Rows are points. Each copy is the shape, with its points in the same order, turned, moved and blurred by noise. Is it also mirrored, or only turned?
In the rows, zero is written as 128.

Shape (9 x 3)
[[ 86  99  71]
 [104 100 157]
 [127 125 160]
 [151 120 154]
 [149 166 131]
 [168  97 161]
 [164 164 110]
 [ 88 154 151]
 [137 112 163]]
Copy 1 (9 x 3)
[[ 82 175 143]
 [110  97 112]
 [144  97 120]
 [162 113 108]
 [180 123 154]
 [164 111  80]
 [188 149 156]
 [123  90 163]
 [147  98 105]]
Copy 1 is: only turned
Copy 2 (9 x 3)
[[ 68 119  86]
 [155 108  93]
 [162 125 119]
 [164 146 120]
 [139 149 162]
 [179 167  96]
 [126 173 162]
 [141  90 142]
 [170 139 107]]
Copy 2 is: only turned
Copy 3 (9 x 3)
[[149  60 113]
 [149 139 152]
 [121 157 135]
 [124 165 116]
 [ 82 143 103]
 [149 184 104]
 [ 83 141  82]
 [ 91 123 162]
 [133 168 131]]
Copy 3 is: only turned
Copy 4 (9 x 3)
[[ 90 177  90]
 [ 88 101 122]
 [118  95 149]
 [133  86 135]
 [155 121 166]
 [148  69 112]
 [173 136 149]
 [ 91 121 171]
 [115  82 134]]
Copy 4 is: only turned

Shape (6 x 3)
[[206 137 118]
 [128 145  76]
 [102 123 129]
 [145 149 128]
 [ 99 117 154]
 [ 87  89 103]]
Copy 1 (6 x 3)
[[126 189 184]
 [ 77 107 168]
 [120  94 136]
 [126 128 181]
 [148 100 125]
 [101 100  95]]
Copy 1 is: only turned
Copy 2 (6 x 3)
[[ 54 140 126]
 [114 110  77]
 [152 120 127]
 [108 151 119]
 [160 131 148]
 [152  80 124]]
Copy 2 is: mirrored
Copy 3 (6 x 3)
[[ 68 135  81]
 [126  87 128]
 [144 143 150]
 [102 140 130]
 [143 167 154]
 [191 132 133]]
Copy 3 is: only turned

Shape (10 x 4)
[[173 161 163 123]
 [126 138  64 122]
 [128 122 159 106]
 [116  89 161 140]
 [111  60 110  66]
 [ 78 106 139 134]
 [132 174 125 168]
 [115 118 136 106]
 [143 129 142  88]
 [138 115 161 122]]
Copy 1 (10 x 4)
[[ 98 159  96 103]
 [152 119 188 101]
 [104 100 102 122]
 [113 101 108 171]
 [ 79  49 178 145]
 [147  76 117 156]
 [162 158 110 116]
 [113  91 128 122]
 [ 90 109 121 105]
 [101 120 106 137]]
Copy 1 is: only turned
Copy 2 (10 x 4)
[[ 57 139 110 138]
 [157 125  64 146]
 [ 99 116 131 107]
 [126 119 169 127]
 [157  46 123 102]
 [157 135 147 101]
 [112 185 100 149]
 [124 114 121 106]
 [ 94 102 106 110]
 [ 99 118 141 125]]
Copy 2 is: mirrored
Copy 3 (10 x 4)
[[165  82 114 103]
 [142 147  91 183]
 [119 115 106  98]
 [ 88 127 138  98]
 [ 52 128  58 138]
 [ 97 169 122 115]
 [178 140 144 129]
 [109 131  93 113]
 [124 105  81 106]
 [115 108 123 102]]
Copy 3 is: only turned
Copy 4 (10 x 4)
[[ 95 102 111 161]
 [165 119 155  85]
 [ 84 154 118 109]
 [106 169  76  99]
 [ 81 143 137  25]
 [123 187 109  97]
 [162 130 117 160]
 [108 155 133 102]
 [ 88 130 144 104]
 [ 92 145  95 112]]
Copy 4 is: only turned

Shape (11 x 6)
[[ 83  87  93 119 136  81]
 [118 150 161 192 155 102]
 [124 148  82 162 142 169]
 [134 159 128  88 107 138]
 [113 137 106  56 105 143]
 [118 148 138  94 107 161]
 [ 86 145 104 104 113 107]
 [ 94 107  99  76 153 111]
 [131 139  88 150 161 104]
 [179 163 124 168  91 175]
 [139 109 127 178 132 122]]
Copy 1 (11 x 6)
[[145 177 179 115 126 167]
 [168 123 121 120 198 106]
 [173  98 118 106  95 116]
 [ 87 130  93 103 115 128]
 [ 67 142 127  92  81 145]
 [ 88 104 117  97 121 132]
 [128 154 137  74 124 153]
 [108 168 174  99 103 127]
 [172 162 127 125 124 103]
 [147  78  56 144 119 133]
 [171 120 133 155 155 140]]
Copy 1 is: mirrored
Copy 2 (11 x 6)
[[171 187 165 153 128 128]
 [124 150 106  82 190 137]
 [ 65 167 105 142 123 128]
 [107 107 149 114  91 139]
 [111 113 172 154  75 151]
 [103  95 131 143  93 158]
 [139 156 150 130  88 158]
 [140 160 189 165 120 146]
 [103 182 141 112 144 122]
 [ 61 109  83  99 113 100]
 [114 148 104 120 159  96]]
Copy 2 is: only turned
Copy 3 (11 x 6)
[[ 85 139 163 132 136  55]
 [174 139 126 137  71 106]
 [ 90  96  78 142  92 119]
 [114 112 124 130 163 158]
 [ 78 100 137 117 188 144]
 [119  86 118 111 159 146]
 [ 94 107 162 149 145 116]
 [ 64 137 159 100 148 104]
 [ 94 152 112 149  96 105]
 [150  98  43 159 135 140]
 [144 134  91 138 112  78]]
Copy 3 is: mirrored

Shape (11 x 6)
[[133 160 119 107 114 135]
 [ 82 165 120 140 121 124]
 [159 125 127  96 146 114]
 [175  91  97 169 112 136]
 [155 176  98 141  92 147]
 [ 99  77 109 153  69 129]
 [ 95 104 154  90 158 176]
 [114  95 179  99 136 156]
 [145 146 178 112 140 136]
 [143 144 129 178  75 182]
 [133 112 138  87 141 166]]
Copy 1 (11 x 6)
[[124  68 136 120 113 125]
 [121  84 127  67 134 113]
 [126  80 113 148 142 164]
 [107 140 103 169 134  86]
 [116  70 122 123  96  78]
 [ 49 147 139 113 144 102]
 [150 122 186 110 145 172]
 [119 127 173 126 127 186]
 [142 102 131 128  83 169]
 [109 125 155 128  66  69]
 [136  95 163 144 142 158]]
Copy 1 is: mirrored
Copy 2 (11 x 6)
[[156 129 109 138 135 123]
 [125  89 124 137 157 134]
 [158 167 137  91 118 106]
 [104 157 111  90  82 156]
 [150 137  85 158 118 160]
 [ 59 126 130 137  89 115]
 [135  92 115  93 122  53]
 [122 123 103  96 118  45]
 [140 147  85 104 158  85]
 [104 119  49 135  97 144]
 [155 127 118  98  98  70]]
Copy 2 is: only turned

Shape (12 x 8)
[[ 86 119 143 194  98 168 101 100]
 [ 80 153  92 179 119 146 127 143]
 [157 128  97 126  89 110 110 158]
 [140 100 103 132 143 104 141 126]
 [157 117 120 182 138 129  72 118]
 [101  91  95 101 171 113 157 162]
 [ 97 104  60 110 122 151 132 147]
 [ 91  83 142 103 136 119 114 121]
 [130 140  86  99 143 130  74  99]
 [ 92  72 139 190 138  68  87 122]
 [147 108 131 129 135 117  90 126]
 [126  98 117 118 111  94  73 169]]
Copy 1 (12 x 8)
[[159 135 196 115 193 112 145 167]
 [ 97  91 163 132 174 130 118 173]
 [123 141 135 157 114 174 102 132]
 [112 147 123 160 114 112 111 159]
 [149 151 162 112 107 144 129 193]
 [ 72 117 138 185 105  76 135 122]
 [118  80 140 192 140 125 142 129]
 [114 161 149 155 126  89 162 118]
 [134 115  95 128 110 145 177 153]
 [ 90 202 190 149 134 115 149 195]
 [139 162 132 125 101 131 141 149]
 [109 158 163 153  95 166 153 125]]
Copy 1 is: mirrored
Copy 2 (12 x 8)
[[ 53 127  97  93 165 108 104 185]
 [ 93 191 118 114 151  99 129 166]
 [132 130 113 177 128 131 169 167]
 [119 142 103 161 123 155 122 115]
 [ 63 111 118 144 167 135 160 127]
 [142 171 124 176 112 123  82 101]
 [ 99 182 119 181  99 109 103 160]
 [119 110  91 155 119 102  76 124]
 [ 75 128 103 160  86  89 158 115]
 [100 123  55 148 207 120 103 108]
 [101 101 112 158 134 124 138 122]
 [131 108 102 194 156  91 140 140]]
Copy 2 is: only turned
Copy 3 (12 x 8)
[[194 128 132 163 169 111 132 163]
 [129 157 121 159 184 115 147 125]
 [ 94 130 149 129 112  81  99 121]
 [127 133 150  93 122 134 114  96]
 [153 105 181 129 175 104  87 122]
 [113 168 152 122 103 171 138  69]
 [122 167 149 143 113 104 168  81]
 [158 162 172 125  93 155 127 132]
 [117 138 220 114 135 105 149 130]
 [186 183 154 110 160 144  57 126]
 [137 119 185 120 123 125  96 125]
 [120 167 181 142 105 105  74 119]]
Copy 3 is: mirrored

Shape (11 x 8)
[[140 119 146 129 113 170  94 197]
 [172 123 187 137 109 127 142  88]
 [ 90 127 137 104 112 111 131 140]
 [120 133 102  99 159 112 176  89]
 [169 151 146 149 111  70 121  96]
 [134  99 135 121 109 156  93 157]
 [161  65 161 141 156 192  60 115]
 [ 95 162 136 139 140 121 140 104]
 [119  60 149 144 114 169  83 161]
 [104 132 156 117 173  83 149 132]
 [146 126 142 179 111 111 146 146]]
Copy 1 (11 x 8)
[[129 100 110  84 154 108  61 145]
 [117 148 102 118 163 141 151 223]
 [106 155 105 123 138 104 136 121]
 [107 183 144 166 125 166 147 135]
 [136 129 141 110 140 124 194 193]
 [128 107 108 121 175 104  88 145]
 [197 114  92 149 196 126  67 187]
 [133 190 132 121 120 117 138 149]
 [147  97  81 142 164  85  64 154]
 [135 158  93 126  95 152 157 124]
 [117 115 130 114 101 108 129 190]]
Copy 1 is: only turned
Copy 2 (11 x 8)
[[131 181 113 154 171 172 132 157]
 [173  94 144 110 132 141 131  94]
 [ 94 144 123 123 110 143  91 126]
 [ 82 119 128 120 119  75 109  74]
 [119  81 161 122 100 139 168 121]
 [141 163 114 161 145 146 121 154]
 [216 182 106 142 153  98 154 152]
 [ 94 135 105 101  98 128 135  91]
 [167 167  83 145 149 134 109 185]
 [ 89 142 145  66 118 111 113 123]
 [112  92 106 113 149 155 146 136]]
Copy 2 is: mirrored

Shape (15 x 9)
[[141 117  87 116  99 130 171 112 114]
 [ 84 127 146 172 192 134  85  75 107]
 [ 88 183  97 129 115 117 140  99 115]
 [ 77 108 141 120 106 167  86 143 152]
 [126 124 115 118 155 118 165 171 122]
 [ 93 119 166 137  98 154  90 120 187]
 [163 160 161 167  98  96 158  93 189]
 [106 137 144 142 139 105  87 162 124]
 [117 192 147 131 144 108 101 147 106]
 [112  87 168 176 198 127 173  86 105]
 [124 127 106 158 121 109 169 165 134]
 [143 113 135 120 132  97 133 123 132]
 [ 93 161 187 131 116 143 180 111 188]
 [149 179  89 112 124 132 108 154 196]
 [115  96 114 109 163  94  95 161 167]]
Copy 1 (15 x 9)
[[173 148 146 152 170 173 130  91 155]
 [161 156 127 113 114  57 140 192 106]
 [162 128 123 157 114 102 117  90 179]
 [144  73 150  87 172  99 137 133 132]
 [106 144 161 167 176 132 119 104 122]
 [127  62 137  82 135 124 166 151 140]
 [101 114 118 142  80 198 151 144 155]
 [101 119 159 108 137  91  97 138 135]
 [108 117 125 130 109  91  79 104 133]
 [152 177 166 162 118 124 169 171  68]
 [121 124 175 181 157 148 118 118 154]
 [116 150 140 115 145 153 126 125 135]
 [121  74 132 153  98 143 195  98 119]
 [ 86  86  78 140 177 138 110 115 176]
 [ 77 147 143 105 193 104 133 135 148]]
Copy 1 is: mirrored
Copy 2 (15 x 9)
[[120 118 119  72 139  99 142  87 127]
 [ 98 194 166 167 124 159 132 145 188]
 [113 148 167 114 113  76  95 108 135]
 [141 103 150 155 192 117 117 164 155]
 [118 129 140 109 128 124 163 137  78]
 [166 102 145 165 178 148  89 136 156]
 [178 131 117 125 106 168  69  69 113]
 [137 138 140 139 124 132 118 186 124]
 [104 148 134 151  95 111  86 166 106]
 [120 182 140 162 109 176 199  89 148]
 [162 147 133  96 129 112 145 124  88]
 [127 113 123 108 112 153 135 128 125]
 [164 106 162 189 135 131 101  65 103]
 [120 117 157  94 167 140  53 137  72]
 [133 107 175 104 141 172 136 183 111]]
Copy 2 is: mirrored

Shape (17 x 11)
[[139 165 126  88 134 110 152 166 155 138 135]
 [ 90 168 161 117 140 190 142  95 173  88 146]
 [118 138 133 155 103 110 172  99 115  88 137]
 [106 134 111 135 157 179  95 144 150  90 138]
 [ 99 146 134 139 155 188 135 157  91 147 140]
 [122 121 145  67 136 102  84 135 110  95  83]
 [ 85 177 121 131  68 156 160 164 156 112 135]
 [100 186 123  73  78 135 140 151 152 107 122]
 [145 118 136  87 148 150  86  80 150 170  98]
 [142 182 106  98 103 131 111 113 129 164 104]
 [149 158 162 121  85 104 127 160 107 148 148]
 [164 103 102 145  87 136 123 112 163 138 135]
 [154 189 177  83  76 128 175 138 103  87 117]
 [121 101 172  79 152 189 167 128  99 175 136]
 [ 89 128 159 106 109 128 125 154  98 101  65]
 [164 107 158 141 100 118 160 151 175 170 100]
 [105 122 125 120 137 136  96 123 162 177 115]]
Copy 1 (17 x 11)
[[ 75  67 133 119 117 109 127 142 118 115 129]
 [133 121  91 149 141 112 210 154 147 127  70]
 [152 153 165 172 105  97 138 148 122 136 140]
 [134 130  80 160 153 152 136 125 107  92 103]
 [129 117  76 138  77 167 138 157 126  81 116]
 [ 94 109 104 160 173 166 139 132 131 153 200]
 [142  88  99 156  87  64 172 101 121 110 123]
 [ 87  76 104 168 116  91 170 105 133 134 146]
 [ 62 156 118  91 148 179 159 127 119 139 123]
 [ 50 120 128 133 111 126 170 116 100 109 144]
 [ 93  99 121 118  99  90 131 170  93 125 185]
 [110 171 137 111 127  97 118  90  89 127 131]
 [ 84 114 131 168 113  60 160 182 168 119 177]
 [101 137  74  90  80 163 128 185 175 146 118]
 [145 103 108 152 120 163 159 123 150 128 200]
 [125 117 154  50 117  98 117 120 128 120 144]
 [103 116 112  98 127 168 151 111  85 139 127]]
Copy 1 is: mirrored
Copy 2 (17 x 11)
[[106 159 120 162 116  86 152 125 178 151 104]
 [110 136  33 164 108 144  91 154 125 132 105]
 [ 96 163 125 120 124 134 103 123 135  68 123]
 [172 128  88 150  72 121 102 146 128 134  91]
 [125  94 108  96  82 125 103 143 154 166  98]
 [144 142 109 142 120  50 157  83  77 135 109]
 [ 89 117 117 174 124 133 109 139 160 108  46]
 [ 90 135  97 186 139  96 118 102 152 129  56]
 [158 138 104 153 145 129 149 109  90 193 161]
 [118 152 142 162 152 125 111  91 126 182 104]
 [ 95 138 157 135 160  72 124 158 142 140 104]
 [161 135 159 179 141 142 123 147 133 111 145]
 [ 42 131 113 162 145  58  91 110 138 104 119]
 [119  64  81 102 134 112 149 131 158 169 159]
 [ 89 102 120 121 100  88 150  94  81 117  91]
 [ 94 119 164 178 125 131 173 165 133 133 154]
 [151 136 120 144 128 150 161 141 114 174 103]]
Copy 2 is: mirrored
Copy 3 (17 x 11)
[[164 153  96 131 103 145 130 115 142 169 116]
 [130 162 125 150 113  83  83 122 121 109  31]
 [156 136 166 116 158 129 150 104  95 111  93]
 [134 124 114 147 150  64  91 167 131 139  99]
 [ 85 114 100 123 152 112 105 129 164 109 108]
 [122 156 117 160 121 167 109 181  68 151 138]
 [135 196 141 115 146 100 158 133 170 143  73]
 [136 211 130 124 125 141 129 139 139 172  86]
 [114 134 140 129  51 118  66 158 101 123 150]
 [131 160 151  84  92 151  95 146 144 160 126]
 [108 131 124  91 109 152 181 126 123 163 110]
 [154 140 158  94  98  67 141 129 107 137 148]
 [134 195 102  80 131 174 152 114  84 134  71]
 [ 67 143  83 142  96 121 103  81 128  88 139]
 [108 174 120 148 149 162 141 181 106 103 119]
 [158 147 120 113  59 113 185 131 127 101 150]
 [123 129 149 154  73 107 111 156 151 132 139]]
Copy 3 is: only turned
Copy 4 (17 x 11)
[[105  81 117  97 108  76 139 113 129 108 134]
 [ 73 129 189 110 167  84  84 112  81 104 108]
 [146 141 140 105 154 120  85 126 115  87 182]
 [ 88 106 125 121 141 131  73 140  89 117  79]
 [ 64 105 129 165 164 142 104 114 136 147 125]
 [108  98  89  47 142 151 138 104  65 132 129]
 [124  73 163 141 151 111 107  83 129  58 119]
 [113  56 152  94 133 100 120  70 101  79 132]
 [119 146 150  66 112 127 142 105  99 188  90]
 [128 102 149 107  81 130 134  68 113 142 128]
 [137  98 129 136 122 128 177 122 116  98 164]
 [169 121 157  94 105 137 117 148 140 114  99]
 [ 87  89 165  81 129 129 152  98 105  62 202]
 [ 64 109 158 104 183 120 155 128 161 179 134]
 [ 99 113  97  81 179 164 136  79 104  95 136]
 [146 141 133  91 125 112 174 128 175  92 104]
 [140 126 126 111 137 109 134  98 115 160  74]]
Copy 4 is: only turned

Shape (14 x 11)
[[106 153 148  45 117 118 164 161 154 126 140]
 [159  81 136 142  93  90  95 128 142 139 126]
 [144 168  56 115 118 129 142 131 104 133 134]
 [168  91 112 123 231 136 177 104 109 115 179]
 [156 123 146 170 164  84  73 131 157 130 159]
 [123 101 157 144 114  93  91 111 129 177 166]
 [130  91 174 119  74 173 169 126 163  74 146]
 [ 56 108 172 107 131 137 139 138  87  98 163]
 [ 94 104 119 100 108 177 160 126 132 142 170]
 [116 142 175 138 143 111 109  96 120 131 127]
 [114 103 138 136 125  69 137 139 148 135 101]
 [ 95 112 157 126 122 161 175 156 128 127 144]
 [ 78 115 106 140  97 135 162 102 131 103 157]
 [ 89  81 151 117 161 140 116 117 133 124 127]]
Copy 1 (14 x 11)
[[ 93  94 153 112 173 100 152  88 164 126 149]
 [156 151  99 179 156 150 102  99 109 151 119]
 [154 102 189 116 118 160 127 109  90 150 178]
 [140 129 161 164  45 180 203  72 167 167 117]
 [123 174 111 192 113 184 122 131 126 101 119]
 [154 144 104 181 117 123  99  86 116  92 111]
 [138 140  73 108 132  86 131 112 181 194 159]
 [125 160 144  83 100  91 111  75 173 127  96]
 [148 124 117  97 104  94 149  60 134 137 163]
 [146 141 135 147 110 115 125 142 142 109  92]
 [137 112 109 135 164 166 116 105 133 131  88]
 [111 115 103  90 101 105 138  88 142 152 123]
 [179 123 119  79 108 135 108  89 161 137 152]
 [150 164 116 114 121 124 165  87 144 124  90]]
Copy 1 is: only turned
Copy 2 (14 x 11)
[[ 78 117 148 150 134 127  98 173 123 134  48]
 [159  98  95 136 150 176 120 125 147 139 139]
 [183 159 146  98  97 129 118 149 120  94  79]
 [179  65 235 118  77 108 116 152 123 181 135]
 [135  93 121 101  82 184  96 108 137 160 167]
 [125  86 116  99 135 182 155  92 140 162 124]
 [115  80 125 143 198 111 112 185  66 126 150]
 [ 94  82 136 147 132  67 140  96  81 162  99]
 [122  87 171 128 156 129 154 141  71 106  88]
 [104 118 129  95 127 114 133 116 146 158 139]
 [127 117 101 165 108 144 146 156 153 146 130]
 [104 125 161 151 146 120 146 142  69 149 119]
 [137  90 115 115 124 101 166 158  76 114 110]
 [104  70 156 147 124 119 144 106 129 123 145]]
Copy 2 is: mirrored
Copy 3 (14 x 11)
[[176 173  89 106 153 110 121 145  67 115  72]
 [114 123 123 159 141  65 136  92 116 167 152]
 [192 148 167 125 113 128 152 100 129  90 132]
 [104 159 172 161  84 208 121 113 129 168  65]
 [114 135 120 133 156 130  83  68 161 196 136]
 [131 114  71 155 129  95 131  57 119 180 121]
 [113 153  85 163  99  89 113 211  90 132 144]
 [128 160  51 133 130 158 178 154 109 144 104]
 [150 161  91 127  69 123 156 145  91 135 118]
 [109 106  79 141 153 135 126  98 131 120 115]
 [129  93 120 115 167  96 141 124 101 173 111]
 [148 140  83 124 100 112 152 174 122 150  88]
 [163 119 104 134 104 143 157 159  99 145 161]
 [ 79 143  88 105 111 135 153 124 106 168 113]]
Copy 3 is: mirrored
